Each row is a point. Each copy is the shape, with its points in the same order, turned, moved and blurred by noise. Is it also mirrored, or only turned?

Shape:
[[-0.41  0.54  0.10]
 [ 0.03 -0.07 -0.16]
 [-0.32  0.45  0.29]
 [ 0.37 -0.25 -0.13]
 [ 0.12 -0.19  0.04]
 [ 0.12  0.26  0.10]
 [-0.22 -0.44 -0.11]
 [ 0.05  0.04  0.23]
 [ 0.34 -0.36 -0.04]]
Copy 1:
[[-0.36  0.55 -0.09]
 [-0.01 -0.18 -0.11]
 [-0.19  0.55  0.03]
 [ 0.31 -0.38 -0.14]
 [ 0.19 -0.16  0.04]
 [ 0.11  0.21 -0.19]
 [-0.10 -0.40  0.27]
 [ 0.19  0.14  0.05]
 [ 0.36 -0.39 -0.04]]
Copy 1 is: only turned
Copy 2:
[[-0.63  0.19 -0.15]
 [ 0.14  0.10 -0.02]
 [-0.59  0.17  0.04]
 [ 0.44  0.28  0.15]
 [ 0.17  0.12  0.20]
 [-0.21  0.38  0.10]
 [ 0.21 -0.33  0.12]
 [-0.09  0.18  0.27]
 [ 0.40  0.19  0.26]]
Copy 2 is: only turned
Copy 3, 9 rows:
[[-0.54  0.53 -0.01]
 [ 0.01 -0.10  0.10]
 [-0.35  0.41 -0.23]
 [ 0.37 -0.26  0.04]
 [ 0.15 -0.15 -0.12]
 [ 0.08  0.27 -0.06]
 [-0.15 -0.51 -0.11]
 [ 0.00  0.15 -0.30]
 [ 0.43 -0.31 -0.12]]
Copy 3 is: mirrored
Copy 4, 9 rows:
[[-0.62  0.37  0.34]
 [-0.10  0.18 -0.14]
 [-0.50  0.17  0.53]
 [ 0.26  0.19 -0.25]
 [ 0.05 -0.07 -0.12]
 [-0.06  0.28  0.22]
 [-0.28 -0.20 -0.42]
 [-0.02  0.08  0.26]
 [ 0.34 -0.01 -0.28]]
Copy 4 is: only turned

Shape (7 x 4):
[[-0.20  0.06  0.40 -0.07]
 [ 0.21 -0.04  0.01 -0.11]
 [-0.16  0.08 -0.25  0.31]
 [-0.08  0.22  0.09 -0.49]
 [ 0.16  0.00  0.18 -0.15]
 [-0.27  0.94 -0.16  0.16]
 [ 0.27 -0.06 -0.27 -0.14]]
Copy 1 (7 x 4):
[[-0.13  0.13  0.05  0.32]
 [ 0.25 -0.07 -0.03  0.01]
 [ 0.01 -0.52  0.27  0.14]
 [-0.08  0.28  0.18 -0.20]
 [ 0.18  0.08 -0.03  0.09]
 [-0.01 -0.12  1.05  0.12]
 [ 0.33 -0.22  0.01 -0.25]]
Copy 1 is: mirrored
Copy 2:
[[-0.19  0.13  0.38 -0.21]
 [ 0.11 -0.09  0.04  0.03]
 [-0.40  0.00  0.03  0.40]
 [-0.06  0.21 -0.09 -0.35]
 [ 0.12  0.02  0.15 -0.05]
 [-0.48  0.83 -0.17  0.26]
 [ 0.09 -0.17 -0.22  0.19]]
Copy 2 is: only turned

Shape (12 x 6):
[[ 0.07  0.29  0.09 -0.66  0.19  0.05]
 [ 0.01  0.22  0.17 -0.45 -0.22 -0.25]
 [ 0.37  0.00 -0.05  0.17 -0.01 -0.12]
 [ 0.12 -0.35 -0.48 -0.02  0.28  0.10]
 [ 0.13  0.08  0.21 -0.31 -0.07 -0.30]
 [-0.35  0.03 -0.21 -0.05  0.44  0.42]
 [-0.16  0.18 -0.22 -0.05  0.04 -0.60]
 [-0.27 -0.26 -0.20 -0.03 -0.02 -0.31]
 [-0.29  0.25  0.40 -0.27  0.11  0.19]
 [-0.23 -0.52 -0.11 -0.10 -0.29  0.27]
 [ 0.09  0.36 -0.50  0.34 -0.12  0.12]
 [-0.07 -0.08 -0.29  0.15  0.03  0.11]]
Copy 1:
[[ 0.10  0.23 -0.26 -0.70 -0.44  0.03]
 [-0.08  0.24 -0.19 -0.33 -0.39 -0.47]
 [ 0.26  0.11  0.21 -0.02  0.11 -0.19]
 [ 0.66 -0.32 -0.15 -0.05 -0.07  0.13]
 [ 0.04  0.15 -0.13 -0.39 -0.15 -0.41]
 [ 0.08 -0.28 -0.39 -0.25 -0.11  0.59]
 [ 0.19  0.36 -0.51  0.04  0.05 -0.24]
 [ 0.16 -0.22 -0.47  0.10  0.01 -0.27]
 [-0.37 -0.04 -0.23 -0.52 -0.08  0.10]
 [ 0.03 -0.65 -0.16  0.07 -0.37 -0.13]
 [ 0.21  0.24  0.09  0.40 -0.20  0.26]
 [ 0.17 -0.18 -0.09  0.12 -0.12  0.12]]
Copy 1 is: only turned
Copy 2 (12 x 6):
[[ 0.02  0.07  0.31 -0.38 -0.64  0.12]
 [ 0.13  0.05  0.14  0.04 -0.71 -0.22]
 [ 0.36 -0.17 -0.23  0.15 -0.14  0.15]
 [-0.07 -0.33 -0.34 -0.36  0.13  0.13]
 [ 0.21 -0.16  0.12  0.06 -0.57 -0.14]
 [-0.27  0.17  0.19 -0.35  0.23  0.14]
 [ 0.38  0.01 -0.11 -0.16 -0.21 -0.56]
 [-0.04 -0.20 -0.15 -0.06 -0.04 -0.45]
 [-0.12  0.21  0.54  0.06 -0.28 -0.01]
 [-0.58 -0.24 -0.22  0.19 -0.10 -0.08]
 [ 0.28  0.42 -0.48  0.03  0.10  0.08]
 [-0.05  0.00 -0.23 -0.03  0.11 -0.01]]
Copy 2 is: only turned
Copy 3:
[[ 0.25 -0.05  0.27 -0.57  0.33 -0.32]
 [ 0.26 -0.25  0.24 -0.28 -0.09 -0.51]
 [ 0.07 -0.13  0.05  0.30  0.09 -0.03]
 [-0.44 -0.23 -0.17 -0.06  0.39  0.12]
 [ 0.15 -0.21  0.33 -0.11  0.03 -0.45]
 [-0.33  0.10  0.13 -0.55  0.12  0.39]
 [-0.24  0.10 -0.02 -0.01 -0.20 -0.56]
 [-0.48 -0.27  0.07 -0.10 -0.15 -0.27]
 [ 0.14 -0.05  0.56 -0.53 -0.12  0.01]
 [-0.33 -0.74  0.10 -0.27 -0.12  0.19]
 [ 0.08  0.11 -0.46  0.02 -0.20  0.20]
 [-0.23 -0.14 -0.08 -0.09 -0.03  0.17]]
Copy 3 is: only turned

Shape, 14 rows:
[[-0.30 -0.17 -0.06 -0.13 -0.36 -0.21 -0.01 -0.38]
 [ 0.13 -0.34 -0.10  0.21 -0.05 -0.06 -0.29  0.05]
 [ 0.26  0.11 -0.04  0.23 -0.76 -0.14  0.16 -0.08]
 [ 0.04  0.09  0.20  0.85  0.25 -0.09  0.00  0.12]
 [ 0.21 -0.14 -0.09 -0.02  0.13  0.33  0.47  0.07]
 [ 0.10 -0.03 -0.18 -0.09 -0.01 -0.03  0.22  0.13]
 [ 0.11 -0.19  0.30 -0.15  0.22 -0.16 -0.21  0.00]
 [-0.49  0.11  0.10  0.15 -0.11  0.52 -0.25 -0.09]
 [ 0.22  0.10 -0.18 -0.13  0.31 -0.21  0.01 -0.30]
 [-0.10 -0.26 -0.24  0.09 -0.21 -0.23 -0.07 -0.40]
 [ 0.16 -0.20 -0.10 -0.06  0.28  0.07 -0.24  0.11]
 [-0.52 -0.09 -0.02 -0.09  0.26  0.36 -0.25  0.06]
 [ 0.26 -0.15  1.40  0.00  0.17  0.26 -0.20  0.03]
 [-0.17 -0.01 -0.22  0.12  0.25 -0.22  0.02  0.13]]
Copy 1 (14 x 8):
[[-0.04 -0.33  0.13  0.51 -0.16 -0.26 -0.12  0.07]
 [-0.14 -0.05 -0.24  0.14  0.09  0.34 -0.03  0.19]
 [ 0.34  0.31  0.04  0.63 -0.10 -0.19  0.21  0.26]
 [-0.21  0.26 -0.06  0.22  0.58  0.30  0.40 -0.32]
 [-0.02  0.25  0.09 -0.35  0.19 -0.26  0.27  0.25]
 [ 0.15  0.02 -0.06 -0.01  0.28 -0.23  0.04  0.21]
 [ 0.01 -0.19  0.23 -0.12  0.11  0.33 -0.11  0.06]
 [-0.59  0.22  0.09  0.37  0.30 -0.28 -0.47 -0.07]
 [ 0.20 -0.12 -0.15 -0.29 -0.07 -0.07  0.02 -0.34]
 [-0.06 -0.24 -0.18  0.32 -0.19 -0.05  0.12 -0.03]
 [-0.11 -0.01 -0.14 -0.26  0.09  0.22 -0.16  0.07]
 [-0.54 -0.18 -0.01 -0.07  0.38 -0.22 -0.48  0.01]
 [-0.11  0.47  1.23 -0.10  0.37  0.68 -0.28  0.04]
 [-0.11 -0.29 -0.19 -0.01  0.41 -0.08  0.06 -0.11]]
Copy 1 is: only turned
Copy 2, 14 rows:
[[-0.04 -0.16 -0.19 -0.01  0.01 -0.39  0.45 -0.11]
 [ 0.34 -0.18 -0.06  0.35  0.09 -0.03 -0.11  0.05]
 [-0.13  0.45 -0.35  0.07 -0.06 -0.37  0.00  0.27]
 [-0.33 -0.30  0.03  0.45  0.18  0.01 -0.50  0.45]
 [-0.13  0.23  0.01  0.00  0.51  0.32 -0.12 -0.23]
 [ 0.02  0.07 -0.05 -0.07  0.25  0.20  0.05  0.06]
 [-0.02 -0.38 -0.01  0.12 -0.19  0.26 -0.12 -0.16]
 [-0.15 -0.15  0.66  0.20  0.16 -0.40  0.04 -0.10]
 [ 0.05 -0.36 -0.22 -0.33  0.19  0.12 -0.20 -0.06]
 [ 0.13 -0.26 -0.35  0.08  0.16 -0.33  0.19 -0.02]
 [ 0.31 -0.27  0.15  0.07  0.12  0.27 -0.19 -0.10]
 [ 0.06 -0.42  0.65  0.12  0.25  0.02  0.15 -0.22]
 [-0.75 -0.22  0.31  0.49 -0.70  0.33 -0.44 -0.64]
 [ 0.04 -0.33  0.07  0.01  0.29  0.13  0.02  0.33]]
Copy 2 is: mirrored
